Each point is reached from the start by the listed moves, each made once or not at all, plus a little noise. Say if it took an odd or an even number of moves. Then give how often each move was made.
In the rows, 128 means zero.

Moves:
(1): [154  90 125]
(2): [120 142 154]
(3): [ 61 125 155]
Start: [119 112 125]
Points:
[112 126 151] => odd (0, 1, 0)
[ 44 123 178] => even (0, 1, 1)
[ 53 109 152] => odd (0, 0, 1)
[ 70  85 175] => odd (1, 1, 1)
[ 78  71 148] => even (1, 0, 1)

Moves:
(1): [166 134 123  72 104 134 143 147 127 101 141]
(2): [157 168 137 132 133 120 161 115 112 144 113]
(3): [149 169 123 136 125 124 123 123 103 120 124]
(4): [118 140 158 128 118 135 104 130 130  94 153]
(5): [131 143 155 128 142 127 134  95 156 133 118]
(6): [112 114 136 130 128 163 119 134 133 138 106]
(7): [ 96 107 112 100 131 139 139 125 131 134 138]
(8): [128 122 107  94  93 116 131 135 141  69 107]
(9): [142 138 157 125 107  93 109 102 144 158  94]
Start: [127 151 125 129 114 131 159 148 139 127 110]
Points:
[229 249 153  80  70  91 184 123 111 137  71] => even (1, 1, 1, 0, 0, 0, 0, 0, 1)
[170 174 158  35  24  97 135 149 167  36  93] => even (1, 0, 0, 1, 0, 0, 0, 1, 1)
[134 193 154 138 125 161 151 117 146 132  74] => odd (0, 0, 1, 0, 1, 1, 0, 0, 0)
[190 237 161  87  82 166 169 156 103  84 108] => odd (1, 1, 1, 1, 0, 1, 0, 0, 0)

Moves:
(1): [134 113 120 129 136 143 139 145 124 140 121 154 144 143 170]
(2): [118 143 115 142 125 137 110 129  99 142 125 151  96 116 116]
(3): [151 123 137 140 118 145 135 130 121 119 131 125 134 148 123]
(4): [121 100 115 121 141 109 112 114 118 148 114 115 137 127 130]
(5): [138 124 134 147 133 136 121 122 130 126 125 132 138 123 127]
(6): [149 116 134 124 126 125 140 134 131 107 120 129 134 124 123]
(7): [126 100 138 115 142 128 118 120 114 133 140 125 118  99 114]
(8): [141 119 110 135 106  94 119 107 120 124 140 116 114 118 108]
(9): [127 146 128 116 127 127 148 133 136 127 131 113 114 116 127]
(10): [135 128 138 131 154 135 111 126 142 110 131 103 126 116 114]
(11): [109 129 133 139 139 126 112 132 140 133 134 100 122 123 113]
(12): [134 107 118 105 139 119 162 130 122 111 123 131 143 120 136]
(13): [114 126 134 130 163 156 141 130 128 113 117 147 102 117 125]
(14): [127 106 121 130 137 139 114 124 135 131 124 130 139 125 122]
Start: [118 115 134 132 125 115 111 128 136 112 142 117 124 131 133]
Points:
[158  76 106 157 100  85  87 102  85 112 133 113  99 123  93] => odd (0, 1, 1, 1, 0, 1, 0, 1, 0, 0, 0, 0, 0, 0)
[106   7 123  90 224 134 145 138 131 103 112 109 125  74 140] => odd (1, 0, 0, 1, 0, 1, 1, 0, 1, 0, 1, 1, 1, 1)
[115  81 102 124 158 104 130 116 122 124 125 122  95 112 153] => odd (1, 0, 0, 1, 0, 0, 0, 1, 1, 0, 0, 0, 1, 0)
[151  70  85 118 125 103 147 133 108  96 129 145 112  96 138] => odd (1, 1, 0, 0, 0, 1, 0, 1, 1, 0, 0, 1, 0, 1)
